Every row gives one point. To make a cloud, some directions were put in groups of two or more. Within a group, all points are equally far from the middle, so they leave a hole (a ring in 2 directions, a hollow ball in 3). The other directions are filled evenly. Then the cloud was stretched, turned, moved and blurred a little. How many holes are there, and how many directions does each take, smallest first?
(in the rows, 128 means zero)

Cloud (21 x 3):
[[ 76 103 120]
 [182 122 144]
 [ 99 117  74]
 [182 138 104]
 [152  72 106]
 [ 93 133  82]
 [174  98 148]
 [115 150  79]
 [181 109 144]
 [104 160  93]
 [160 108 166]
 [137 155 159]
 [169  92 149]
 [155 161 145]
 [185 115 100]
 [187 127 111]
 [124 101 168]
 [101 142 159]
 [105 158  92]
 [117  85  81]
 [ 82 141 141]]
Holes: 1 (3)

Cloud (31 x 4):
[[115 145 170 128]
 [153 175 128 136]
 [116 173  92 198]
 [134 123 165 184]
 [104 164 136 167]
 [ 98 122  74 101]
 [166 105 202  93]
 [115 201 125 138]
 [139  92 159 154]
 [178 139 124 111]
 [ 89 156 132 103]
 [ 82 151 129 133]
 [152 139 149 160]
 [189  96 119 117]
 [154 144 127 109]
 [174 140 154 114]
 [123 103 105 149]
 [103 185 123 140]
 [116 182 132 138]
 [ 93 128  86 157]
 [180 185  95 136]
 [181 197  97 133]
 [114 144 141 139]
 [ 84 170  97 199]
 [109 105 182  94]
 [110 145  76 122]
 [190 125 122 164]
 [134 132 143 194]
 [122 125  81  78]
 [165 156 163 120]
 [125 131 122  81]]
Holes: 0

Cloud (79 x 8):
[[ 84  89 104 105  90 166 153 164]
 [ 93 103 195  97 147 175  94 113]
 [ 33  85 110  91 111 188 151 145]
 [129 132  96 130  95 104 140  77]
 [ 57 110 154  69 117 166  95 143]
 [ 26 115 119 110  97 158 105 143]
 [123  93 116  76 138 187 120 141]
 [ 76 176 139  98 132 168 126 142]
 [158 121 130 133  70 125  76 118]
 [ 82 118 104 106 167 161  56 143]
 [124 104  88 181 124 129 115 154]
 [ 77 137 153 111 118  93  99  92]
 [114 154 139 142 153 109 133 175]
 [ 73 107 155 107 186 156  92 101]
 [ 83 164 125 135 131 103  88  95]
 [ 95 102  73 108 140 137 127  78]
 [142 116 101 105  76 126 157 167]
 [124  84 140 141  87 161 150 159]
 [ 70 155 138  71 130 167 120 135]
 [ 46  82  92  94 128  93 105 152]
 [119 148 102 129 128 148 189 125]
 [115 133 108  87 161 185  94 138]
 [ 63  90 119 147 149 146 107  82]
 [136 104 135  98 121 186 120 138]
 [105  99 104  62 128  91  72 139]
 [ 57 132 141 120 138 184 109 175]
 [ 56  89  91 125 165 179 126 104]
 [138 104 156 149  75 178 140 137]
 [ 88 123  77 179 114 160 101 141]
 [ 53 117 104 155 153 192 110 157]
 [149  76 136  50 114  95 150 131]
 [115 171 172 120  89 115 100  98]
 [ 72 112 124 139 166 104 106  98]
 [ 76 111 120 117 128 119 162 182]
 [109 130 127  55 113 172 125 126]
 [ 63 123  82 105 125  74 129 143]
 [125 118  92  78 128  90  74 140]
 [100  98 102 121 167 129 168 120]
 [153  95 163  96 135 128 109 160]
 [ 87 122 126 179  86 107  90 156]
 [141  66 118 121  91 123  83 111]
 [133 102 124 101  71 137  95 115]
 [124 103 152  70 128  65  91  81]
 [104 105 155 138 180  99 103 125]
 [ 67 105 136 137 158 169  99 179]
 [ 77  76  89 122 136 164 108  84]
 [134 123 117  72 132 145 120 177]
 [123  79  81  81 132 140  74 117]
 [138 100 135 119 101 102 184 135]
 [ 70 141 121 163  99 133  66 147]
 [142 146 138  84 108 156 150 107]
 [ 90 120 149 169 165 118 113 104]
 [ 80 140 150 115 111  81 118 107]
 [ 96 153  98 140 138 158 181 130]
 [ 61  87 124 137 152 168 119 180]
 [ 84 125  76 138 125  76 125 142]
 [132  88  92 128 138 174 105 129]
 [ 70 148 116 122  98 121 123 193]
 [ 78 163 146  95 111 112 114 108]
 [133 137 171 136 146 104 124 161]
 [169 135 155 129  65  98 156  85]
 [ 77 123 135 112 181 140  80  94]
 [195 126 164 143 107 126 119 162]
 [113 161 167 105 103  89 117 106]
 [ 82 138 112 152 161 103 111 105]
 [116 108  66 102 110 153  91 111]
 [ 31 117  95 103  99 159 129 174]
 [103 108  74 155 105 102 118 150]
 [158 130  99  89 107  71  95 131]
 [185 133 131 115 146 110 148 114]
 [ 91 116 127 133 156  76  92 111]
 [114 147 105  96 123 137  71  91]
 [113  90 150 101  94 124 173  88]
 [174  94 131  99 160 106 122 132]
 [ 85  90  83 123 152  91 133 106]
 [110  83 132 159 117 182 136 156]
 [157  77 102  90 167  99 130 101]
 [ 33 103 129 119 159 198 119 148]
 [194 126 142 127  82  55 112  95]]
Holes: 3 (2, 2, 2)

Cloud (106 x 9):
[[132 140 114 165 141  87 160  94 131]
 [ 90  74 120  82 112 111 124 172 112]
 [193 121 107 131 100  70 173  98  87]
 [ 53 162 182  80 164 154 134 150 138]
 [149 161 121 127  67  94  84 151 100]
 [ 86 138 125 150 113 129 150  66  92]
 [135 160 123 150 171 138 162 103 136]
 [169 119 142 136 137 143 156 131 200]
 [ 99 121 162 100 148 136 173 151  60]
 [ 82 153 149 152 152 139 149 173 119]
 [131 162 136 147 152 128 115  91 100]
 [107  96 105 132  64 105 150 107  91]
 [ 44 123 103 109 118 151 146 125 122]
 [138 117 129 147  67  75 183 107 154]
 [ 86 173 200 138 149 163 147 154 141]
 [107 152  80  73 173 114 141 176 119]
 [164 183 171 106 143 134 121 133 125]
 [ 82 164 146  99  88  87 169 101  69]
 [ 92 107 107 153  81 116 109 135 135]
 [159 132 200 171 103  80 128 148 109]
 [173 108 140  90 110 124 125 149 136]
 [189 151 135 126 141 121 124  65 164]
 [ 95  92 171 148 105  84 174 164 117]
 [126  93 135 100 118 104 115 106 119]
 [174  99 175 139 152 108 149 197 168]
 [111 132 216 172 147 137 128 139  94]
 [ 93 110 103 146 125 141 173 123 159]
 [ 75 171 158  94 100  98 129 184 166]
 [180 152 138 138 117  88 138 109 193]
 [ 60 131 121  79 131 146 133 216 121]
 [126  94 131 170 114 115  85 162 135]
 [ 81 182 176 117 133 140 152 153  97]
 [172 131 152  93 114  69 135 130 108]
 [129 167  59 104 142 102 138 127 118]
 [144 116 147 133 157  51 156 146 108]
 [106 135 162  47 160 133 186 140 134]
 [ 97 126 166 129 106  59 186 140  81]
 [128  87 156  76 133 115 129 170 178]
 [140 103 107 136 148 147 136  85 168]
 [102 151 116 153 148 117 160  69 141]
 [112 137 155  94 124  90  90 133 149]
 [107  85 126  68 158 126 183 135  81]
 [145 135 158 127 111  81 161 145 191]
 [133 143 151 141 159 122  68 167 161]
 [121 161 109 150 148 170 160 107 116]
 [134 140  86  41  90  90 145 102 113]
 [158 164 154 155 157  97 167 109 153]
 [ 81 126 139 160 123 101 191 107  78]
 [140 125 148 152 185 147 132  95 126]
 [172 155 104  93  95 154 107 105 145]
 [ 98 113 141  81 158  97 122 141 182]
 [105 194 158  93 158 133 131 160 107]
 [148 144 106 123  76  52 142 100 112]
 [173 124 177 135 186 162 145 109 141]
 [104 195 178 116 147 114 171 138 154]
 [ 92 100 117  75 143 101 134 182 171]
 [150  64 149 159 137  98 174 110 132]
 [ 47 104 104  70 129 117 119 173 132]
 [157 117 180 137 163 105 189 154  68]
 [178 129  86  99 169 153 113 128 127]
 [129 122 169 106 166 102 172  91  87]
 [ 69 147 119  88 132 171 152 137 112]
 [143 155 123 130  80  71 188 115 137]
 [167 107 172 228  97 118 137 138 153]
 [ 89 150 158 119 141 133  80 197  92]
 [195 124  91 122 149 116 132  80 146]
 [127 129 127 151 155  80 181 143 102]
 [136 152 149 120  94 114  91 173 189]
 [141  97  85  86  84  88 126 119 142]
 [ 79 158 126 101 158  92 169 180 133]
 [ 92 177 158  78  86 133 143 139 133]
 [147 144 139 111 154 133 117  88 108]
 [ 94 111 108 123 161 115 176 110  57]
 [131  97  90 112 106 113 186 130 151]
 [113  94 171 154 134 107 147 132  68]
 [138 130 181  64 149  94 184 132 149]
 [143 136  77  72 175  99 126 165 118]
 [ 91 173 141  80 118 123  98 129 160]
 [121 192 110 153  82 116 173 101  71]
 [179 125 132 122  81 108 160  80 191]
 [135  76 157 145 130 111 148  89 113]
 [111 127 132 136 183 130 185 146 120]
 [104 118  90  55 116 111 116 175 158]
 [179 142 143 150  97  89 163 110  72]
 [113 103 170 167 196 110 147 146 129]
 [125 123 155 136 148  70 211 111  90]
 [160 103 177 153 111  75 138 185 135]
 [146 130 182 112  98 111 112 190 122]
 [108 116 169 176  98  71 170 129 145]
 [ 77 147 146 116 140 160 122 170 181]
 [104 119 116 168 108 112 107  94 153]
 [ 94 180 204 122 132 112 168 111 110]
 [ 99 133 139 115 132 167 130 156 192]
 [177 175  91 131 144 127 136 145 142]
 [ 70  89 164 135 120 112 192 113  98]
 [126 104 117 101 140  83 117 145 164]
 [155  93 200 189 117  97 150 166 125]
 [ 98 172 166 110 139  89 113 138 157]
 [119 153 115  67 179 105 156 170 143]
 [158 110  84  62 168 138 102 185 123]
 [109 151 119  95 124 171 157 110 180]
 [124 110 147 195  93 158 122 114 121]
 [130 135  61  82 114 149  91 159 141]
 [103 121 156 113 153 128 123 136  60]
 [171 107 155 149 122  92  86  96 152]
 [ 82 156 180 147 143 143 173 172 146]]
Holes: 1 (6)

Cloud (91 x 9):
[[160 188 135 129 164  93  89 133 124]
 [130 188 100 147  93  82 151 118  97]
 [146 176 110  78 150 174 170 132  98]
 [159 115 173  92  97 172 129 131  97]
 [119 124 143  79 125 120 162 150 105]
 [112  81  75 138 115  87 150 140  99]
 [195 118 171 122 150 159 137 127 147]
 [125 127 163 101 149 128  99  76 131]
 [ 97 120 110 183 133 155 168 115  92]
 [ 41 131  71 152 157 105 121 162 103]
 [126 186 124 131 105 139 124 151  55]
 [157 147 176 122 143 173 135 129 102]
 [146 138 125  79 186 141 196 152 134]
 [230 113 112  77  89 156  94 104 123]
 [145 166  64 128 105 146 154 111  91]
 [131 106  98 184  71 118 159  98  69]
 [ 94 151  74 133 127 116 191 110 102]
 [142 173 104 126 149  75 158 139 100]
 [164 138 104 152 149  85 130 167 108]
 [127  71 137 113 167 145 143  93 146]
 [121 150  88  92 145 132 150 170  69]
 [ 92 127 121  94 139  80 176 139 133]
 [187 128 103 149 117 176 165 146 151]
 [ 59 147 119 178 154  99 138 110 143]
 [161 109 126 118  98  90 108 124 167]
 [ 63 111 118 142 114 112 148 148  94]
 [ 90 124 132 180  97 110 157 129 105]
 [142 114  72 151  77 101 177  92  75]
 [139 122 120 139 156 137 183  99 128]
 [149 162 152 137 118 126 121 146 144]
 [174 117  80 104 123  99 136 149  83]
 [169 167 136 145  73 110  69 149 107]
 [162 172  92 136 108 117  73 150 104]
 [150 148 133 157 101 145  97 140  18]
 [105  83 126 129 127 148 161 157 164]
 [137 116 193  86 123 163 133  99 147]
 [134 122  76  70 130 177 197 101 121]
 [141 165 141  61 140 152 112 160 111]
 [173 184 125  94 105 128 167 150 180]
 [ 94  47 109 140  90 115 175  91  83]
 [167 148 157  62  95 116 102 150 114]
 [175 166 104  56 112 145 179 107 185]
 [144 162  44 113 151 148 120 140 126]
 [ 94 139 120 110 105 100 152 164 102]
 [145 185 109 126 122 113 104 171  55]
 [178 103 162 144 150 132 135 121 110]
 [171 177 120  80 213 149 123 134 114]
 [177  79 132 145  54 121 169 135 100]
 [ 62 134  98 170 163 100 127 108  80]
 [129 154  69 141 131 134 163 115 130]
 [ 87 111  90 104 136 136 167 114 118]
 [100 140  72 144 148 127 170 142 131]
 [131 135 130  73 154 209 194 106  93]
 [171 104 152 118 128  93 105 148 122]
 [196 142 147 166 180 161 109 134 115]
 [ 39 143 106 151 151 105 183 117  79]
 [ 99 154 121 152 150 131 106 142  54]
 [164 170 102 103  99 146 112 141  63]
 [148 132 141 145 122  83 144 122 160]
 [207 142 160 110 114 147 127 123 159]
 [158 110  89 135 109  81 178 142 148]
 [144 115 132  69 110 118 110 122 137]
 [ 87 130  94 141 151 155 157 115 110]
 [ 92 109  82 103 146  66 197 126 174]
 [184 126 115  84 151 140 118 148 128]
 [ 92 123 182 155 102 182 132 114 131]
 [136 142  90  44 161 128 130 166 110]
 [136 195 151  50 164 150 107 134 119]
 [ 84 138 110  61 191 113 145 107 153]
 [ 56 124  82 128 183 115 144 126  24]
 [133  86 140 137 119 170 166  77 121]
 [137 117 120 159 123 132 152 161 114]
 [122 154 148  76 147 103 133 176 118]
 [173 141 144 163 144 180 119 155  71]
 [116  99 108 153  65 105 110 100  88]
 [158 121 124 209 144  97 108 109  78]
 [134  86 205 146 110  90 102 102  89]
 [ 60 105 150 125 133 139 186 104 114]
 [ 44 120 115 163 151  86  98 140  72]
 [211 178 131  95 112 131  87 122 137]
 [131 176 120 110 175 115 135 107 146]
 [171 102 101 112 102 150 101 127  67]
 [ 90 169  90 136 111  95 133 139  99]
 [159  97 139  98  89 132 163 113 173]
 [ 91  89  92 216 145 116 170 127  73]
 [139 143 126 108  70 142 171 131 128]
 [ 85 149 110 157 157 141 148 117 139]
 [170 128 134 136 129 105  91 173 127]
 [187 133 125 170 111 149 117 101 102]
 [102  98 124 150 143 148 142 141 156]
 [113 157 119 126 155 177 152 119  93]]
Holes: 0
